Every row gives one point. Any point is a mix of the corners, with weights that add up to 1. It lies inside the corners' shape when no weight is negative. Say inside or outside, and name the corners with a negative weight.

Corners:
(1): [-3.7  5.3]
(2): [ 0.7 -6.7]
(3): [2.3 3.2]
Points:
[ 0.4 -5.3] -> inside
[0.0 3.6] -> inside
[-1.5  8.5] -> outside (2)
[1.8 2.1] -> inside
[0.1 6.9] -> outside (2)
[ 1.3 -1.7] -> inside
[-3.2  4.4] -> inside
[-3.2  4.4] -> inside
[2.0 2.8] -> inside

Corners:
(1): [6.8 2.8 7.8 1.0]
(2): [ 7.8 -0.9 -4.6  2.8]
(3): [ 2.0 -1.4  3.9 -2.6]
(4): [ 0.2  1.7 -4.7 -2.1]
(5): [-8.6 -0.1  1.1  0.3]
Points:
[ 4.7 -1.3  1.4  1.2] -> outside (4)
[9.9 0.5 4.0 0.9] -> outside (4, 5)
[ 8.6  1.1 -0.7  0.6] -> outside (5)
[ 0.2 -0.5 -2.9 -0.3] -> outside (1)
[ 0.4 -0.8  1.6 -0.8] -> inside
[5.8 1.0 6.0 1.5] -> outside (4)

Corners:
(1): [ 2.9  4.4 -2.1 -5.1  5.4 -1.1 -2.7  2.9  4.0]
(2): [-2.9  2.5  2.5 -3.4  0.0  1.0  1.2 -3.8  2.3]
(3): [ 0.7  3.5  1.9 -1.9  1.2 -5.9 -8.0  0.2  3.3]
(4): [ 3.1  0.6  1.6  0.3  1.1  1.9 -0.8 -1.2  3.6]
(5): [  0.2  -4.0   0.7  -4.8   1.0   0.8   1.4   0.3 -17.9]
(6): [-5.7 -7.2 -1.9  2.0  2.9  0.7  1.6  0.0 -3.8]
(7): [ 0.9  3.1 -5.0 -4.0 -0.8  2.6 -4.2  1.1  2.4]
(8): [  2.1   2.6   0.1  10.9   2.8 -14.8   1.6   3.6   4.6]
(9): [ 2.1 -3.3  0.1 -4.9 -0.5  0.2  2.2  1.6 -1.2]
(10): [ 2.8  0.0  0.0 -6.8  2.2  0.2  0.2 -6.6  0.0]
Points:
[-0.9  0.8 -0.2 -5.2 -0.2  4.2 -1.8 -0.6  0.4] -> outside (8, 10)
[ 3.8  3.5 -1.0 -3.5  1.9 -0.2 -0.4 -0.2  2.8] -> outside (3, 6)
[ 1.4 -0.2 -1.0 -0.8  2.0 -3.0 -1.0  1.2 -0.1] -> outside (2)
[-1.9 -8.9 -4.6 -5.6  2.1  9.5  2.4 -0.7 -6.7] -> outside (2, 3, 8)
[-2.4 -1.0 -4.5  3.7  1.4 -4.9  3.3  6.3 -2.3] -> outside (3, 4, 10)

Corners:
(1): [-8.7  6.7 -4.5  2.3 -0.3 -1.5 -2.7  3.5  6.0 -1.2  2.9 -5.9]
(2): [ 7.7 -1.1  8.6  4.5  7.4  7.1  9.3 -2.4  0.6 -0.2 -4.7 -0.8]
(3): [  4.4  -5.1  -2.4  -0.8  -1.6   5.5  -2.1  -5.5  -3.9 -10.9  -7.5  -0.4]
(4): [-5.1 -3.5 -7.1  0.7  1.1 -5.0 -1.7  1.0  4.2 -1.6 -4.4 -0.2]
(5): [-6.7  0.2  0.5  1.3 -6.2 -4.9  1.1  5.9  1.1 -0.7  0.2 -7.2]
(6): [-3.3 -0.3  3.2 -4.1  3.4  5.2 -0.4  4.4  1.4  3.8 -2.1 -8.5]
(7): [ 2.4 -1.8  6.0  1.0  8.5  2.6  6.0 -1.6 -7.3 -5.1  0.1  5.2]
(8): [-8.3  3.2  1.1  3.0 -0.9 -4.2 -7.7  2.4  0.8  6.5  0.8 -8.5]
(9): [ 0.6  7.2  0.6 -0.8 -2.0  5.3  3.9  3.2 -3.7  6.3 -1.8 -6.7]
(10): [ 1.6  0.3  1.3 -3.0 -0.5 -1.1 -2.6  1.2  3.0 -2.4  1.1  3.5]
(11): [-1.1 -1.6  3.8 -1.6  3.6  3.5  6.2 -9.3 -0.2 -0.2  0.9  0.5]
(12): [ 6.7 -5.0  1.3 -1.2  4.2  6.2  2.7 -1.1 -2.8  2.1  2.6 -4.6]
(13): [-2.5 -7.5 -5.7  1.8 -4.2  8.1 -5.0 -4.5  1.3 -6.4 -4.1  6.6]
Points:
[ 2.6 -2.4  2.3 -0.9  3.1  5.1  2.1 -4.8 -1.9  0.4 -2.2  0.4] -> outside (1, 5)
[-3.9  1.8  1.0  1.8 -0.5  1.2  0.2  1.5 -0.1 -0.1 -0.1 -5.7] -> outside (4, 10)
[-1.6 -0.2  2.3  1.0  2.5  1.8  2.3 -0.4  0.3  1.0  0.7 -1.3] -> outside (3)
[-2.5 -0.2  0.7  0.2  1.1  1.1  0.3  0.7  0.9  1.4  0.3 -2.9] -> outside (3)
[-2.7  1.9  3.0  0.4  3.4 -0.6  2.1  2.2  0.4  3.5  1.1 -5.3] -> outside (3, 13)
[ 1.3 -2.3 -0.3 -0.1  0.6  3.6 -0.1 -1.9 -1.2 -4.6 -3.8 -1.9] -> inside

Corners:
(1): [ -1.0   1.1   2.0   5.5   1.1   4.5   0.6  -7.9  -2.1   4.3   3.7  -0.8
   0.2 -10.1   5.0  -1.7   6.7   2.5   0.0  -9.2]
(2): [ 4.4  2.9 -1.2  1.0 -5.8 -8.9  1.6  3.5 -0.7 -1.0 -2.4  7.6  2.8 -0.5
 -6.0 -1.7  2.2  7.1 -3.6  2.5]
(3): [-1.4  4.7  1.7  6.2 -8.4 -5.1 -8.4 -0.3 -4.3  1.3 -5.9  1.1  2.0 -4.3
  0.3 -7.1 -2.6  2.4 -1.5 -1.4]
(4): [-2.4  2.5 -4.2  4.4 -2.6  1.2 -1.8  7.7 -0.7 -3.3 -4.0  5.4  2.8 -1.2
  1.2  5.5 -0.2 -3.6 -5.1  3.8]
(5): [ -4.8  -3.7   2.1  -1.3   2.6  -3.4   7.3   5.0   0.3  -4.8  -0.7  -1.3
  -2.5  -3.6   1.2  -3.7   4.2 -10.0  -6.5  -3.7]
(6): [ 4.1  0.2 -1.1  3.4  0.1 -1.9  1.3 -5.0 -7.8  6.2 -2.9  1.6  1.1 -8.5
  3.6 -3.6  3.7 -0.6  1.8 -2.3]
(7): [ 1.2  4.1 -0.4  0.9  4.2  3.2  5.4 -1.3 -2.0  2.5 -4.2  2.1 -1.1 -3.2
  2.3 -4.4  4.8  3.6  3.2 -8.6]
(8): [ 1.0  0.2 -2.7  0.7  3.5  2.3  1.6 -0.3 -7.0  4.8  3.7  1.1  1.0 -7.6
  2.9 -7.8  6.0  5.4 -1.1 -2.6]
(9): [ -0.2  -0.7  -7.4   1.1   0.4  -5.8  -0.8  -3.9  -2.6   5.8  -0.2   2.9
   1.0 -10.0   2.6  -0.4   6.8   4.6   7.4  -8.5]
(10): [ 2.7  3.3 -2.3  6.6 -4.6 -3.9 -1.7 -1.6  1.8  4.4 -2.7  7.3  3.2 -1.4
  0.4 -7.8  4.3 -3.3  2.2 -4.5]
(11): [ 2.8 -1.5 -0.5 -1.1  1.2  2.8 -2.0  5.3  0.4 -2.3 -3.8  6.7 -6.2 -1.1
 -4.1  0.0 -1.8 -0.1 -5.4 -2.8]
(12): [ 2.7 -5.3 -1.5  1.6 -1.4 -0.3 -2.8  8.8  2.1 -7.3 -0.6  2.1  6.1  0.0
 -0.8 -0.4 -5.7 -3.4 -1.6  0.3]
(13): [ -0.4  -2.6  -7.3   3.8 -10.7  -3.3  -4.9   2.5   1.2  -3.3  -9.9   8.0
   0.6  -3.2  -2.1   0.4  -0.9   4.5  -0.7   3.1]
(14): [  3.0   5.0  -2.0   6.6 -10.5  -4.8  -1.6   4.9   0.2   8.5  -4.8   1.7
   3.1 -12.5  -5.1  -4.2  -0.7   3.5  -3.8  -0.4]
(15): [-0.4 -0.3 -4.3 -3.9  1.3  1.3  0.2  2.3  3.6 -9.4 -0.9  0.4 -4.3  1.5
 -7.0  1.9 -4.2 -4.2  2.8  2.8]
(16): [ 0.8  0.3 -1.1 10.9  0.5 -3.3 -1.6 -1.6  1.2  9.1 -5.3  4.1  3.5 -2.9
 -5.9 -4.3  1.9  1.4  3.3 -1.5]
(17): [-4.5  1.9  3.5 -2.8 -2.0 -1.0 -2.5 -5.7  2.3  7.1 -3.7  0.7  3.0 -5.6
 -0.3 -4.7  3.7 -1.2  0.2 -3.9]
(18): [-1.9  0.6  4.4 -2.2 -0.9 -1.0 -0.8 -4.8  0.1  8.4  1.8 -5.8 -4.4 -6.7
  5.4 -4.1 13.0  2.0  6.8 -3.1]
(19): [-0.9 -2.2 -0.7 -3.3  4.5  3.1  1.7 -1.9  4.9 -1.2  3.2 -5.8 -3.8 -0.7
  3.2 -1.1 -5.1 -2.4 -7.0 -5.4]
(20): [ 4.1  0.5 -3.1  5.1 -4.3 -3.0 -6.8 -2.9 -3.5  5.1 -6.5 -0.2  3.7 -5.6
 -4.3 -5.0  7.8  1.7 -3.8 -2.3]
(21): [-0.7 -3.1 -3.6  0.8 -6.5  3.2  1.6  4.9 -5.3 -6.6 -0.5  1.7 -3.4  4.3
 -3.9  2.3 -4.2 -1.9 -3.6 -4.0]
Points:
[ 0.9 -0.5 -1.3  2.3 -3.3 -1.9 -1.7  0.4 -0.7  0.9 -1.8  1.7  0.4 -4.2
 -1.7 -3.0  0.9  0.1 -1.3 -2.1] -> outside (4, 7)
[ 0.6  1.1 -0.9  2.1 -1.0 -1.1 -0.1  0.6 -0.9  2.2 -1.2  1.2  0.8 -4.1
 -0.2 -2.9  2.2 -0.4 -1.1 -3.2] -> outside (13)
[ 1.1  1.1 -2.5  2.5 -1.4  0.2 -0.1  0.8 -1.5  0.9 -1.5  3.5 -0.3 -3.8
  0.4 -1.0  0.9  2.4  0.8 -2.9] -> outside (5, 17, 20)
[-0.4  0.4 -1.5  2.5 -2.8 -2.0 -1.4 -0.6 -0.6  1.6 -1.6  0.7  1.6 -4.2
 -0.8 -2.6  1.8 -0.1 -0.3 -1.5] -> outside (7, 11)
[ 0.6 -0.1 -2.1  3.4 -2.6 -1.5 -0.8  0.6 -0.7  1.4 -2.9  3.0  0.9 -2.9
 -1.2 -2.7  1.7  0.0 -0.2 -2.5] -> inside

Corners:
(1): [-0.2  0.9 -1.8  2.7  1.1  0.0  7.4  0.7 -1.2  4.0  0.5 -1.9 -4.2  3.8
 -2.9  6.4 -1.8 -2.1 -0.9 -1.8]
(2): [-0.9 -1.9  3.7  3.7 -1.1 -3.7 -3.9  4.6 -8.6  2.3 14.3  1.1 -2.1  4.8
  0.5 -0.7  0.6 -2.5  5.7  5.2]
(3): [ -1.4   3.3  -6.6  -0.1 -23.7   0.6  -1.9   2.0  -2.3  -3.7  -2.4   3.6
  -1.0  -1.1  -1.7   2.6  -2.9  -3.7   0.2  -1.5]
(4): [-2.5  8.1  2.0  3.8  5.1 -0.3 -1.4  3.5  2.0  1.4 -2.7 -2.0 -4.6  4.2
  3.1  3.7 -6.0 -0.1  0.8  1.9]
(5): [ 1.7  4.0 -1.2  2.4  5.3 -4.8 -4.2  2.5  4.2  2.4 -1.8 -4.4 -6.0  2.8
  2.2 -3.1 -6.3 -2.3  0.4  1.1]
(6): [  0.6   3.0   1.4   0.5  -6.4  -2.6  -5.6   3.2   3.0   2.5  -0.2   1.5
   0.9   0.8  -0.2   3.0   2.3  -4.2   2.0 -17.6]
(7): [ 1.9  1.2  0.6  1.0  5.1  9.7 -1.4  2.2 -3.1  2.9  0.2  4.8 -0.9 -9.1
  3.7  4.0 -3.6 -0.6 -0.4 -2.1]
(8): [ -0.7   8.9   1.2  -4.9  -5.7  -5.6  -6.0 -14.6   7.2   0.8   0.7  -7.4
   1.6   1.3  -2.7   0.8  -1.0  -2.3   1.6   0.1]
(9): [ 0.1 -1.6  1.6 -3.1 -2.2 -2.2 14.9 -2.1  1.7 -8.7 -2.9  4.8 -3.6 -8.1
  0.5  2.8 -4.5 -1.7 -0.7  2.3]
(10): [ 2.8  5.1 -1.9 -5.0  0.9  1.9  4.4  1.3  1.2 -2.3 -3.0  1.7 -1.4 -5.9
  4.9 -7.6 -0.4  5.2 -1.0 -4.3]
(11): [ -3.4   4.8  -2.5 -11.7   5.3  -4.8   2.3   2.4   5.1  -0.9  -4.5   3.0
  -2.2  -0.6  -1.3  -0.9  -0.4  -2.3   0.7  -2.0]
(12): [-2.1  2.1 -1.0  2.4  2.6 -2.6 -3.0  1.8  3.1 -3.3  7.8 -1.6 -2.5 -1.8
 -3.4  2.7  0.5  3.1  3.1  2.5]
(13): [ 3.1 13.6 -1.3  0.1  3.3 -5.1 -6.0 -0.9  8.7 -0.4  1.8  1.5 -3.7  2.4
  1.8 -3.5  2.5 -4.8 -0.8  1.8]
(14): [-0.1  4.3 -6.3 -3.3  5.0 -0.6 -3.3  0.9  3.8  1.3 -0.2 -0.8 -2.6  0.9
  6.9  2.1 -4.0 -3.0  1.0 -1.2]
(15): [  0.1   6.9  -1.6  -2.9   1.0  -0.9  -1.1   3.3  -2.6  -0.9   2.6   5.4
   5.8  -4.7   3.6 -12.4  -0.6   0.3  -6.2  -1.0]
(16): [  0.2  -3.0  -2.6   3.4   5.4  17.4   9.0   1.1 -11.7  -5.8   1.1   7.8
   1.8  -0.4   2.3   3.3  -1.5  -0.5  -2.2   2.0]
(17): [-1.3 -0.7  3.7 -5.6 -0.5 -1.6 -4.4  6.3  7.6  3.4  9.6  0.5  2.3  3.0
 -2.5  1.2  2.4 -2.7  0.7 -1.3]
(18): [ 3.3  1.1  3.1  2.6  3.3 -0.3 -2.2 -4.3  1.3 -1.8  4.7  2.5 -1.5  1.9
 -1.8  4.1 -7.1  5.6  2.2  2.4]
(19): [-2.9 -2.5  0.4  2.6  4.9 -1.6 -3.2  1.5 -0.1  0.7  3.9  4.8 -2.3 -1.4
  0.2  4.1  1.3  5.7 -0.3  4.3]
(20): [ 2.5  4.0  2.9 -1.6 -1.1 -4.1 -2.3  1.2  0.2 -1.1 -1.8 -1.4 -3.0 -1.3
  3.8  5.4 -0.2 -1.5 -3.5 -0.1]
(21): [ 6.5  3.5  0.3 -1.3  3.8 -0.5 -1.9 -2.5  0.1 -3.2  0.1  3.8 14.8 -8.1
  3.8 -7.1  2.0  6.2  0.6  3.4]
Points:
[ 0.9  2.5 -0.6 -0.5  2.6  1.3  1.6  2.0 -0.7 -1.1  0.4  3.2 -1.0 -1.7
  2.3  0.0 -2.3  0.3 -1.1  2.0] -> outside (6, 8, 12)
[ 0.3  2.2  0.1 -0.2 -0.3  1.2 -0.3  1.5  0.2 -0.5  2.6  2.3  0.3 -2.6
  1.3  1.1  0.0 -0.5 -0.3 -0.2] -> outside (5, 11, 18)
[ 0.0  3.8 -0.7 -1.8  0.3 -0.4 -1.5  0.5  2.4 -0.9 -0.1  1.4 -0.7 -1.3
  1.3  1.0 -1.4 -0.6 -0.3 -0.8] -> outside (1, 2)
[ 0.8  2.6 -0.2 -1.3 -0.2  0.0 -0.6 -0.7  0.5 -1.0  2.1  2.2  0.9 -2.1
  0.5  0.9 -0.6  0.4 -0.1 -0.4] -> outside (4, 5)
[ 0.2  2.8 -0.1 -0.4  0.3 -0.1 -0.4  1.2  1.1 -0.1  0.6  0.7 -1.8 -0.1
  1.1  2.1 -1.5 -0.5  0.8 -1.4] -> outside (15)
[-1.5  6.0  0.9 -2.2  5.0 -6.5 -4.4 -0.1  5.9  2.3  3.6 -3.2 -4.9  4.8
 -0.2 -0.1 -2.2 -0.1  0.3  2.9] -> outside (3, 6, 7, 9, 16, 21)

Corners:
(1): [-8.2 -1.3 -2.1  3.0 -0.1  0.4  5.9  1.8  0.3  3.3 -4.9  1.3  2.3  3.9
 -6.3 -1.0  2.2 -5.6  9.4  2.3]
(2): [ 0.9 -1.9  3.5 -7.7  6.0 -2.6  1.0 -0.8  2.5 -0.3 -3.5  5.4  5.2  1.1
 -2.1 -1.8 -2.5 -5.1 -1.0 -5.1]
(3): [ 1.0  0.7  6.0 -2.0  8.3 -0.1  3.4  0.4  3.5 -3.7 -5.5  6.1  3.6 -4.5
  6.3 -5.4  9.2 -3.6 -6.3  0.6]
(4): [ -1.1  -2.5  -1.1  -2.1  -1.4   1.7  -1.4   2.8  -0.5   0.4  -0.5  -1.0
  -1.4   2.2   1.8   0.7  -2.8 -10.5  -0.2 -10.2]
(5): [  1.3   0.4  -4.5  -0.2  -4.2   2.7  -1.3   3.4 -11.5   1.4  -0.1   1.5
  -4.5   1.2  -3.4  -5.1   0.2   5.1  -2.2  -2.2]
(6): [ 4.5 -4.2  0.8 -0.5 -2.2 -0.6  1.8 -3.4 -1.2  5.3  3.0  0.2 -1.1  0.1
  3.5 -3.0  3.6  0.6 -7.2  4.0]
(7): [-2.3 -1.1 -2.0 -3.0  6.6  2.1  5.9  8.0  4.3  2.5  0.3  6.5  8.2 -1.0
 -3.5 -1.1 -4.1 -0.1  6.2  9.0]
(8): [-6.7 -1.2  0.1 -1.7  0.5 -0.3  1.2  1.3  6.2  2.0  1.1  0.9 -0.9  3.4
  0.5 -4.5 -0.8  4.9  0.7  5.4]
(9): [  2.3   2.2  -7.4  -1.2  -0.2 -10.3   3.4   2.8  -7.5   7.3  -4.3  -0.7
  -0.2   6.5   3.1  -4.2   7.8   3.5   0.1  -4.9]
(10): [-2.2 -4.5 -1.6  1.2  2.0  4.2 -1.7 -0.6 -2.7 -3.9 -5.5 -0.6  5.3 -6.7
  1.3  1.3 -2.6 -8.4 -3.6 -4.8]
(11): [ 4.4 -0.6  3.6  1.1  3.7 -0.9 -1.7 -0.8  3.6  5.4 -7.2  8.2  3.0 -2.0
  2.6 -3.0 -2.5  0.0  0.2 -2.6]
(12): [-2.1  1.2  7.4  6.3  3.8  3.8 14.5  0.2  8.7  4.5 -0.4  9.0  3.8 -1.6
 -5.0 -2.3 -2.0 -9.0 -2.1 -6.5]
(13): [ 3.0 -5.0  3.2 -6.9  7.1  0.4  4.4  0.8  1.3  2.3 -1.3 -0.5  1.0 -5.8
  1.0 -1.7 -7.4 -6.6 -4.6 -0.3]
(14): [ 3.3 -0.4  2.3  2.5 -3.5 -0.8  1.2 -0.8 -2.2 -9.4  0.1 -2.4 -4.1 -0.4
  8.7  7.4 -4.9 -4.6 -4.0 -3.4]
(15): [  2.7   5.6   1.6   0.8  -7.3  -0.6  -1.1  -6.3  -3.5   9.9  -8.4   1.5
   1.7   6.5   7.6   1.4  -2.9  -8.6  -1.9 -10.2]
(16): [-0.7 -0.4  1.4  7.3 -6.5  2.9 -0.2  4.7  4.0  1.3 -1.0 -1.3 -0.4 -1.1
 -3.9 -4.9 -0.3 -8.4 -4.9  0.0]
(17): [ 3.7  2.5  1.8  5.9 -1.8  2.9 -4.2  0.8 -5.7  3.6  0.0  1.9 -1.8  1.5
 -2.4 -5.0 -8.0 -4.8 -3.6 -2.2]
(18): [-8.4 -1.3  0.1 -8.3  0.9 -6.3  1.3  4.4  2.0  1.2  5.8  1.3  0.8 -4.4
 -1.9 -2.1 -0.4 -0.8  5.3 -3.4]
(19): [ 2.0 -1.0 -6.7  0.9  0.0  7.1 -3.7 -2.4  0.3 -2.8 -0.8 -3.2  0.7  0.2
 -2.3 -3.0 -2.7  7.2  0.3  5.7]
(20): [-10.7  -1.6   1.7  -0.8   0.0   3.2   2.5   7.7  -5.8  -7.8  -2.1  -2.8
   0.8   0.9  -1.7   6.1   1.9   5.7  11.3  -1.0]
(21): [-1.3 -0.3 -6.2  2.9 -3.0  2.9 -5.0  2.5 -7.6 -3.9  0.3 -3.9 -4.2 -6.2
 -7.4  8.3 -4.0  0.5 -2.3 -2.6]
Points:
[-1.8  0.9 -0.6 -0.1  0.6  0.0  0.2  1.2 -2.1  0.3 -2.5  2.4  1.3 -0.7
 -0.9  0.1 -1.7 -0.3  1.4 -2.4] -> outside (4, 6, 13, 16)
[ 0.2 -0.6  1.4 -1.6  1.4 -0.4 -0.4  1.3  0.8 -0.4 -2.2  1.0  1.4  0.2
  3.8 -1.4 -2.8 -3.5 -0.8 -2.1] -> outside (1, 5, 6, 12, 21)
[ 2.5 -0.4  1.4 -1.9  2.3 -1.4  3.4 -0.6 -0.9  1.6 -0.2  3.4  1.4 -2.3
  2.1 -1.8 -1.4 -3.3 -6.1 -2.1] -> outside (1, 4, 11, 16, 19, 20)
[-2.3 -0.9 -0.2 -0.2  0.5  0.6  3.2  1.7  1.8  3.9 -2.6  2.0  2.0  0.9
  0.2 -3.3  1.2 -2.7  1.2 -1.1] -> outside (2, 14, 17, 21)
[ 0.2 -0.4 -0.6  0.7 -0.5  1.0 -0.1  1.0 -2.9  1.5 -1.7  1.1  0.2  0.0
 -0.2 -2.1 -1.9 -2.3 -1.6 -2.2] -> inside
[ 0.9  1.0 -0.3  1.6 -2.2 -0.6 -0.3 -0.4 -0.3  2.5 -1.6  1.0 -1.2  1.6
  0.6 -2.9  0.4 -2.2 -2.6 -2.7] -> outside (7, 10, 13, 20)
